Each row is a point. Two turns around zero, p and q, are shown by what they do to some points. Write where each new point lands after one turn and then the other. Backwards means that the second turn is done in reverse. Each puzzle has new turns, and all numbers are rounded.

Turn p:
[ 17 -50  -8] => [ 39 -31  19]
[-41   2  -2] => [-15 -16 -35]
[-11  33  -5] => [-18  24 -18]
[10  5 -7] => [ 7 11  3]
[25 10 23] => [-13  11  31]
Turn q:
[26 29 -3] => [ 24 -31   2]
[  7 -21 -20] => [ -3   8 -29]
[11  6 29] => [-14 -22  18]
[-45 -14  -6] => [-6 46 10]
Where do these land?
p, then q: [  0  23 -26] => [34 -9 -1]
p, then q backwards: [  2 -32  -6] => [18 27 -3]
q, then p: [-22   9  47] => [-44 -27   8]
q, then p: [ 20   0 -14] => [24  0 -1]

Turn p:
[ 33  -4  34 -28] => [ 11  -6 -47 -27]
[-39  16  -7  33] => [19  3 42 29]
[ -3   2  -6 -22] => [-10 -20  -3  -6]
[-35 -16  -6  38] => [ 4 18 23 46]
[ 38   8  -4 -15] => [-10   5 -14 -38]
[  5  -6 -11  -6] => [-14  -1  -1  -3]
Turn q:
[-32 -20 -44  23] => [ 19  12 -27 -52]
[  5  15  23 -26] => [-12 -13  29  18]
[19 -5 27 19] => [-11  20  -8  30]
[-2 21 -7  9] => [23  2  5  3]
[ -1   8  32 -36] => [-26 -13  37  14]
[ 10 -19 -31  11] => [  6  -8 -35 -14]
Where do these land?
q, then p backwards: [ -2  14 -19  32] => [10  6 35 15]
q, then p: [ 11 -24 -12  11] => [-23  -7  19   0]
p, then q: [-30  27  24  22] => [ -9   5 -22  46]
p, then q: [ 36 -19  -3 -28] => [  9 -24   9 -41]
p, then q: [-16   2  10 -38] => [-22  -1 -30 -20]
